Each wall is flat, endless, passes through zero and stands at right angles to its row. A trip goes straight from one point to another. List the walls that it crosses, first one first.

Walls:
(1): [-0.42 -0.22 -0.71]
(2): [ 1.14 -0.08 -0.73]
(3): [-1.18 -0.36  0.39]
(4): [-0.26 -0.08  0.01]
(5): [ 0.34 -0.37  0.36]
Trips:
[ 0.39 -0.16 -0.31] to [0.52 0.07 0.73] -> 1
[-0.11  0.12 -0.03] to [-0.58 -0.23 -0.09] -> none
[ 0.10 -0.77 -0.05] to [-0.37  0.18  0.29] -> 2, 1, 5

Walls:
(1): [-0.26  0.35 -0.55 -0.45 -0.61 -0.59 -0.26  1.05]
(2): [-0.18 -0.79  0.33 -0.03  0.51 -0.37 -0.69  0.55]
(3): [-0.61  0.19  0.49 -0.44  0.22 -0.54  0.08 -0.26]
(4): [ 0.63  0.37  0.89  0.39 -0.57 -0.03  0.32  0.02]
(5): [ 0.33  0.15 -0.06  0.14  0.91  0.66 -0.12 -0.41]
(6): [-0.11  0.00  0.85  0.05 -0.42  0.13 -0.21  0.14]
(7): [ 0.27 -0.20  0.44  0.22 -0.72 -0.24  0.26 -0.11]
Trips:
[ 0.41  0.37 -0.04 -0.14 -0.82  0.46  0.17  0.28] to [ 0.86 -0.59  0.56  0.32 -0.59  0.55 -0.81 -0.26] -> 1, 5, 2
[ 0.09  0.73 -0.46  0.11 -0.01 -0.43 -0.50  0.16] to [-0.74  0.34  0.00  0.28  0.75 -0.05  0.68 -0.56] -> 3, 5, 1
[ 0.10  0.61 -1.04 -0.35  0.49 -0.18  0.37  0.12] to [-0.20 -0.11 -0.14 -0.77 -0.44  0.84 -0.32  1.09] -> 5, 2, 6
[-0.52  0.81 -0.28 -0.29  0.31 -0.17  0.09  0.11] to [ 0.29  0.56 -0.08  0.55 -0.45 -0.32  0.27  0.20] -> 5, 4, 7, 3, 6
[-0.66  0.15 -0.12 -0.71  0.01  0.16  0.37  0.06] to [-0.54 -0.06  0.16 -0.07 -0.06  0.86  0.29  0.25] -> 6, 5, 1, 3

Walls:
(1): [ 0.50 -0.28  0.36  0.23 -0.40 -0.40  0.82  0.01 -0.81  0.20 -0.17  0.49]
(2): [ 0.04  0.27 -0.33 -0.13  0.05  0.08 -0.20 -0.58 -0.20 -0.26  0.11  0.29]
(3): [-0.35 -0.67  0.42  0.87  0.20 -0.07  0.40 -0.60 -0.37  0.26 -0.50  0.01]
(4): [-0.06 -0.27 -1.11 -0.46  0.11 -0.60 -0.06  0.54  0.30  0.09 -1.01  0.03]
(5): [ 0.09  0.25  0.23  0.83  0.33  0.88 -0.51 -0.17  0.51  0.14 -0.02 -0.17]
(6): [-0.81 -0.24  0.18  0.63 -0.17 -0.24 -0.06 -0.40  0.01 -0.50 -0.06  0.33]
(7): [-0.40  0.53 -0.49 -0.62 -0.40 -0.16 -0.35 -0.40  0.66 -0.32  0.41 -0.38]
Trips:
[ 0.15  0.17 -0.44  0.74 -0.07  0.14 -0.22  0.04 -0.23 -0.43  0.41  0.34] to [ 0.13  0.70  0.45  0.29  0.07  0.23 -0.27  0.36  0.25 -0.61  0.45  0.14] -> 1, 7
[ 0.20 -0.60 -0.05  0.12  1.06  0.57 -0.58  0.80  0.05  0.02 -0.33  0.26] to [ 0.31  0.10 -0.19 -0.28  0.62  0.62  0.27 -0.27  0.16  0.20 -0.05  0.02] -> 3, 2, 4
[-0.29 -0.03 -0.01  0.39  0.26 -0.25 -0.73 -0.13  0.26  0.12  0.87 -0.71] to [-0.19  0.85 -0.14 -0.65  0.23  0.50 -0.34 -0.32 -0.53 -0.75  0.60  0.18] -> 2, 6, 5
[ 0.25 -0.08 -0.07 -0.56 -0.36  1.15 -0.13 -0.34 -0.39  0.46  0.51 -0.10] to [ 0.57  0.30  0.09 -0.19  0.70  0.66  0.35 -0.25  0.27  0.52 -0.17 -0.83] -> 7, 2
[ 0.29 -0.50 -0.06 -0.75  0.03 -0.10  0.06  0.08  0.54  0.54 -0.45 -0.16] to [ 0.43  0.47 -0.42 -0.54 -0.74  0.32 -0.28  0.18 -0.59  0.38 -0.88 -0.05] -> 1, 2
[ 0.42  0.48  0.96  0.27  0.13 -0.05 -0.72 -0.32  0.06  0.46 -0.22  0.36] to [ 0.30 -0.11 -0.41 -0.33 -0.19 -0.11 -0.27 -0.39  0.43  0.11  0.95 -0.48] -> 1, 3, 7, 5
